Each row of a before or after table is a point. The points were changed in one or more steps. Then noise was added and the rows were shuffled. The steps act on how far a point lies along the listed directions, d1 being the first. What was done? A step turns or swaps two directions, mirrors them in a line or flattens them onto one, adds a multiple of one to another, or multiplies one. Angles are multiples of 10 degrees, from the lower direction toward the higher: turns from -170 to 170, lines from 10 to 170 but not 90. Use the fewest steps. Two steps may share a direction if one is a turn and the other turns, adds or multiplies; they go together, in the order done. Otherwise the lowest direction goes first.
In the rows, zero is written as 128.

Directions:
(1): [172 124]
(2): [132 172]
Before (8 x 2):
[[154 142]
 [ 64 119]
 [ 93 142]
 [127 119]
 [122 133]
 [112 121]
 [ 61  65]
 [122 152]]
After, 8 rows:
[[134 154]
 [105 140]
 [123 110]
 [119 127]
 [ 95 111]
 [134  37]
 [134 121]
 [ 93  73]]
Steps: turn d1 and d2 by 50 degrees

Directions:
(1): [ 95 117 114  60 128 129]
(2): [ 90 151 112 147  76 154]
Before:
[[100  93 104  50 165 141]
 [122  93 118  39 139 109]
 [ 65 123 102  97  77 165]
 [137 120 132  95 173 105]
 [146 143 128 172 117 111]
 [155 138 124 137 144 109]
 [141 140 135 179 119 111]
 [ 86 164 118 167  51 158]
 [ 90 162 147 140  70 143]
 [127 144 126 187  67 148]
 [129 162 143 191  80 155]
 [131 117 124 104 137 113]
 [ 84 133 124  93 107 143]
 [172 126 156 151 148 133]]
After, 14 rows:
[[ 76 156 141 110  70 144]
 [114 157 136 164  80 155]
 [179 129 160 165 149 133]
 [136 119 124 112 137 113]
 [150 122 139 118 174 103]
 [144 142 127 169 116 113]
 [158 141 126 149 143 109]
 [131  97 120  56 138 108]
 [ 62 157 109 121  51 159]
 [ 49 117  95  64  76 165]
 [112 140 121 158  68 149]
 [141 138 136 175 120 109]
 [ 77 130 121  77 106 143]
 [107  95 107  62 163 140]]
Steps: add 0.5 times d2 to d1

Directions:
(1): [118 139 103 117 138 150  66  68 128]
(2): [ 79 132 149 111 104 187 166 110 126]
(3): [132  98 156 126 152 124 135 106 207]
(4): [ 70 107  83 135 134  81 151 111 128]
(5): [123 133 137 163 207 149 146 123 102]
Before (10 x 9):
[[118 159 108  83  55 153  76 111 128]
 [164 148 113 106  83 141  31 112 121]
 [ 89 135 106  91  48 163 119 118  89]
 [123 104 145 127 162 163 121 135 128]
 [113 176 105 133  82 160  95 124  97]
 [131 151  99 136 124 136 148 152  58]
 [ 91 115 107 156 168 103 138 102 126]
 [ 80 161  90 122  89 141 141 132  67]
 [ 98 117  86 122 136  66 117  97 167]
 [ 83 112 111 118  80 113 146 139 125]]
After:
[[138 113 118 119 142 142  82 131 112]
 [122 151 159 150 154 152 193 192  92]
 [139 123 191 159 177 181 180 164 131]
 [ 64 155 113 126 104 160 174 131  85]
 [100 165 142 158 127 180 165 147 101]
 [ 93 113 112 132  98 105 160 160 105]
 [ 93 116  95 144 147  99 113  87 132]
 [ 92 138 120 101  91 180 148  99 118]
 [ 97 111 105 144 175  70 160 124 158]
 [ 99 132 130 135 114 153 188 175  55]]
Steps: swap d1 and d5; mirror d2 and d3 in the line at 130 degrees

Directions:
(1): [184 169 132 167 112 138 179 103 102 147 112 143  78 116]
(2): [154 102 172 143 142 178  65 116 139 112 140 129  77 153]
Before:
[[ 93 124 133 107 149 102 109 149 130 129 130 147 157 118]
 [104 110 129 114 137 114  94 127 146 111 136 134 157 138]
 [ 94  74 159 100 140 133  31 161 150 115 162 114 133 165]
 [ 85 136  95 120 109  81 144 153 123 130 130 139 156 115]
 [181 185 121 174 110 123 204 112 119 170 118 131  89 116]
 [149 161 129 161 117 132 175 131 108 143 138 120 128 117]
 [102 137 117 134 132 101 140 146 135 139 123 114 152 125]
 [125 193  81 157 112 105 230 123  95 169 112 160 138  81]
 [158  81 182 121 153 167  74 145 163 103 140 108  95 155]
 [ 73  55 156  92 157 147   7 158 155 102 171 111 137 155]
 [184 169 162 162 138 142 153  87 106 136 127 117  56 120]]
After, 11 rows:
[[122 158 125 128 134  96 159 137 110 143 121 158 136 104]
 [106 142 115 135 130 104 146 144 134 142 122 115 151 121]
 [209 137 166 159 131 155 155 126 131 129 121 126  60 131]
 [100 110 143 128 140 140  97 151 138 120 159 105 162 139]
 [199 190 124 184 103 125 208 104  74 168 117 153  51  98]
 [ 86  82 148 106 153 139  51 154 182 121 157 104 155 160]
 [149 153 119 146 118 104 163 108 119 135 118 146 127 120]
 [ 28  90 105  88 155 120  78 163 158 118 153 130 202 125]
 [191 178 134 169  97 115 189 118  86 167 121 142  66 120]
 [120  99 177 114 168 152  52 115 147  96 154  96  99 148]
 [ 87 139  91 121 110  81 148 150 120 132 128 140 152 115]]
Steps: mirror d1 and d2 in the line at 70 degrees

Directions:
(1): [118  86 121 190 103 105 185 153 144 135 102  87 121 124 152 112  74 178
 128 113]
(2): [116 153 106 182 158 178 144 125 148  97 104 148 192 172  85 137 145 147
 153 106]
(3): [130  76 110 145 122 133  79 106 107  79 157 128 166  73 111  98  80  97
 156 106]
(4): [106 134  76 133 155 117 153 122 140 148 185 179 131  95 112 137 105 168
 127 201]
Before, 12 rows:
[[125 103 108 147 106  98 135 141 131 173 132 144 117 121 149 106  94 184
  128 159]
 [128 142 100  97 154  98 105 107 128 141 185 163 125  86 129 125 133 110
  135 184]
 [128 139 146  99 133 141 109 128 119 107  96 116 146 153 120 126 168  83
  125  93]
 [142  89 143  70  95 114  59 105  82  87 172 156 130  77 137  95 117  50
  117 108]
 [130 129 122 139 120 129 167 135 136 166 146 120  92 151 157 149 115 157
  120 161]
 [139 124 151 101 128 116  80 123  90 153 129  97 102  92 141 115 129  80
  135  81]
 [138 115 155 108  79  98 148 169 110 138  86  47  74 139 196  95 109 135
  125  65]
 [139 108 121 125 133  99 114  96 129 136 165 149 157  62 131 122  67 116
  129 156]
 [141  93 148 127 113 158  70 110 101  70 111  84 143 115  97  92 107  64
  151  42]
 [102 116  86 210 134 158 203 154 181 137  69 129 152 175 147 145 110 199
  133 120]
 [ 90 128 130 166 140 126 187 164 156 136  88 131 113 158 127 136 107 168
  135 129]
 [120 116  92 118 171 151  73 110  79 100 211 152 167  80 106 130  99  93
  141 149]]
After (12 x 20):
[[136  55 146 162  86 130 116 129 111  82  92  41 117 106 130  78  64  99
  143  40]
 [127 138 105  83 183 153  43  99  66 101 224 169 164  75 103 138 121  71
  139 163]
 [124 123 104 143 123 122 121 126 127 162 140 164 133 128 131 116 122 171
  142 158]
 [130 169  99  79 174 128  77  89 123 124 196 194 145  99  99 142 168  85
  144 185]
 [132 143 117 135 133 149 152 129 135 157 147 135 110 161 141 153 128 151
  128 159]
 [132 113 135 154 126 129 110 130 105 135 116  91 127 103 133 109 105 108
  144  58]
 [110 110 106 158 118 128 189 159 170 163  85 124 106 156 177 147 112 184
  107 143]
 [138 130 118 113 155 120  92  82 121 126 172 176 175  66 106 133  92  97
  134 156]
 [137  80 130 110  97 131  78 108  91  71 160 151 163  92 125  97 110  72
  125  96]
 [124  98 134 185  75 112 197 182 129 117  53  29 108 157 189  85  77 182
  142  41]
 [124 123 143 126 119 115 141 140 126 114  88  94 129 150 137 113 144 108
  119  93]
 [ 95 131 131 149 134 118 180 163 146 144  97 134  99 151 135 137 107 158
  123 131]]
Steps: add -1 times d4 to d1; flatten d2 and d3 onto the line at 100 degrees
